Each row of a before or after table is a point. The points were changed in one or more steps. Then noise was added and the rows were shuffled. The steps act on columns, c1 being the first. Write out the steps. A step turns or swaps two columns, mirrors them in a line or flattens them onto one, adds a multiple of one to another, or multiplies or shifts one. Angles are multiples of 10 degrees, from the lower column toward the higher: turns from -170 to 170, lines from 10 to 170 but not 90. Use the fewest steps. Two steps may share a column if one is a turn and the other turns, adds or multiplies; they go together, in the order done. Otherwise the lowest column goes first.

Before:
|  0.4 |  1.6 |  4.4 |
| -4.1 |  0.3 |  3.0 |
| -2.5 |  7.2 | -0.5 |
| -1.5 | -0.8 |  4.2 |
|  2.1 |  2.6 | -3.0 |
| -0.5 |  1.1 | -0.7 |
|  2.9 | -0.1 |  0.3 |
|  3.6 | -0.7 |  0.1 |
After, 8 rows:
|  -2.3 |   0.6 |  -0.4 |
|  -6.4 |  -1.2 |   0.0 |
|  -3.0 |   0.4 |   0.0 |
| -10.2 |   1.6 |   2.6 |
|  -4.1 |  -3.9 |  -0.8 |
|  -7.5 |   3.3 |   2.6 |
|  -5.3 |   1.6 |   4.6 |
|  -8.4 |  -5.8 |   4.0 |
Steps: shift c1 by -6.0; mirror c2 and c3 in the line at 70 degrees

Before, 9 rows:
| -3.1 | -2.7 | -2.3 |  2.5 | -3.7 | -0.9 |  3.5 | -1.2 | -0.8 |
|  2.7 |  2.5 |  0.7 | -0.1 |  2.5 |  4.7 |  1.1 |  1.5 |  2.8 |
|  1.4 | -1.2 |  3.9 |  2.7 |  1.9 | -1.7 |  5.4 |  2.9 |  0.3 |
| -2.8 | -4.2 |  3.2 | -0.5 | -3.3 |  0.7 | -0.4 | -0.4 | -3.0 |
|  1.7 | -3.3 |  3.3 |  1.8 |  2.8 | -1.1 | -1.5 |  4.9 | -1.3 |
| -1.4 |  3.1 | -1.2 | -2.1 |  2.4 | -1.0 |  0.8 |  4.7 | -3.7 |
| -2.7 |  0.7 |  2.8 |  3.9 | -2.1 |  0.3 |  2.3 |  0.9 |  2.0 |
| -0.1 |  0.8 | -3.1 | -1.8 | -2.0 | -2.5 |  4.3 |  1.9 |  2.9 |
|  3.8 | -3.1 |  0.9 |  0.3 | -3.2 |  4.0 | -0.1 |  3.4 |  0.7 |
After, 9 rows:
|  4.4 |  1.0 | -6.3 | -1.9 | -2.2 |  0.4 |  0.7 |  1.7 |  2.9 |
|  5.4 | -0.9 |  3.3 |  2.6 |  1.8 | -3.9 | -0.4 |  2.9 |  0.1 |
|  0.7 |  3.2 | -2.5 | -2.1 |  2.4 | -0.1 |  1.6 |  4.4 | -3.8 |
|  3.2 | -2.6 | -3.7 |  2.3 | -3.9 |  0.4 |  3.7 | -1.2 | -0.8 |
|  0.4 | -3.2 |  5.0 |  0.4 | -3.4 |  2.9 | -3.8 |  3.2 |  0.5 |
|  1.6 |  2.4 |  5.7 |  0.0 |  2.8 |  2.8 | -2.7 |  1.5 |  2.8 |
| -1.0 | -4.4 |  4.2 | -0.4 | -3.3 | -1.7 |  2.7 |  0.0 | -3.1 |
| -1.1 | -3.1 |  2.9 |  1.8 |  2.8 | -2.7 | -1.9 |  4.8 | -1.6 |
|  1.8 |  0.6 |  3.6 |  3.9 | -2.1 | -1.8 |  3.0 |  1.0 |  1.9 |
Steps: turn c1 and c7 by -80 degrees; turn c3 and c6 by -40 degrees; multiply c3 by 1.6

Before (11 x 14):
| -1.1 |  8.4 | -9.0 | -2.2 |  0.8 |  0.7 | -2.1 | -0.8 | -0.7 | -1.5 | -0.2 |  0.8 | -1.2 |  8.9 |
|  2.2 | -0.5 | -3.2 |  1.1 |  0.0 |  1.8 | -0.6 | -3.3 | -0.4 | -2.3 | -1.1 | -2.6 | -3.4 | -0.3 |
|  2.2 |  0.4 |  3.7 |  1.6 | -3.7 | -1.0 |  0.1 | -1.8 | -0.2 |  0.1 |  0.9 | -2.2 |  0.1 |  7.1 |
| -1.3 | -1.2 |  2.2 | -1.5 |  1.8 |  1.4 |  0.3 | -1.9 | -1.6 |  0.7 | -0.9 |  0.4 | -2.9 | -0.5 |
| -0.9 | -1.2 |  2.9 |  0.8 |  0.5 |  2.9 | -1.2 | -2.1 | -0.2 | -3.6 | -2.7 | -1.5 |  0.3 |  1.9 |
| -0.4 |  1.6 |  1.3 |  1.9 |  0.8 | -6.0 |  6.0 | -2.3 | -1.2 |  2.0 | -3.0 |  1.7 |  1.7 | -2.7 |
|  1.3 |  0.9 |  2.2 | -0.8 |  1.2 |  1.7 |  1.5 |  2.1 |  0.0 | -1.7 | -2.6 |  0.4 | -3.0 | -1.2 |
|  1.3 | -0.8 |  0.4 |  2.3 |  2.0 | -1.4 | -1.0 |  0.4 | -0.7 |  0.5 | -2.7 |  1.4 | -1.6 |  0.7 |
| -0.7 | -1.3 |  0.4 |  0.8 |  1.8 |  3.2 |  1.8 |  1.4 | -0.4 |  2.2 |  1.9 | -1.9 |  2.6 | -3.0 |
|  0.3 |  0.9 |  2.6 | -0.4 |  2.0 | -2.0 |  0.0 | -0.5 | -1.7 | -0.5 |  1.5 | -1.5 |  2.1 | -2.5 |
|  0.9 | -2.1 |  0.3 | -1.5 | -1.9 |  1.8 | -1.4 | -0.6 | -0.5 |  0.6 | -1.6 | -1.2 |  1.1 | -3.1 |
After, 11 rows:
|   4.4 |  -1.3 |   0.4 |   1.1 |   2.8 |  -2.2 |  -0.4 |   1.6 |  -0.3 |   6.4 |  -6.2 |  -1.9 |  -0.6 |  -3.0 |
|   3.7 |  -1.2 |   2.2 |  -1.6 |   1.0 |  -1.9 |  -0.2 |  -1.8 |  -1.7 |   2.0 |   3.5 |   0.4 |   1.7 |  -0.5 |
|   6.3 |   0.9 |   2.3 |  -0.8 |   1.3 |  -1.6 |   0.6 |   2.1 |  -0.1 |  -5.0 |   8.3 |   0.3 |   0.1 |  -1.2 |
|   7.2 |   0.5 |   3.7 |   1.4 |  -0.4 |   3.9 |   5.0 |  -1.9 |  -0.1 |   0.3 |  -2.6 |  -2.1 |   1.0 |   7.1 |
|   7.2 |  -0.5 |  -3.1 |   0.9 |   1.7 |  -0.3 |  -0.6 |  -3.4 |  -0.7 |  -6.9 |   4.4 |  -2.6 |   2.1 |  -0.2 |
|   4.6 |   1.4 |   1.2 |   2.0 |  -6.1 |   0.2 |   4.0 |  -2.3 |  -1.2 |   5.8 |   7.9 |   1.5 |  -4.7 |  -2.7 |
|   4.0 |   8.4 |  -8.9 |  -2.2 |   0.5 |  -0.9 |   4.1 |  -0.7 |  -0.7 |  -4.6 |   1.1 |   0.8 |   0.9 |   8.8 |
|   5.3 |   1.0 |   2.6 |  -0.3 |  -2.2 |  -1.5 |  -1.6 |  -0.4 |  -1.6 |  -1.7 |  -4.9 |  -1.5 |  -0.5 |  -2.5 |
|   6.0 |  -2.1 |   0.3 |  -1.5 |   1.9 |   1.5 |  -3.6 |  -0.5 |  -0.6 |   1.8 |   4.2 |  -1.2 |  -2.6 |  -3.1 |
|   6.3 |  -1.0 |   0.4 |   2.2 |  -1.8 |  -1.8 |  -0.5 |   0.4 |  -0.7 |   1.2 |   8.0 |   1.4 |  -1.2 |   0.6 |
|   4.0 |  -1.3 |   2.8 |   0.8 |   2.8 |  -1.1 |   0.1 |  -2.0 |  -0.2 | -10.7 |   7.5 |  -1.2 |  -3.0 |   1.8 |
Steps: shift c1 by 5.0; turn c5 and c6 by -100 degrees; add 0.7 times c14 to c7; multiply c10 by 3; multiply c11 by 3; turn c11 and c13 by 160 degrees
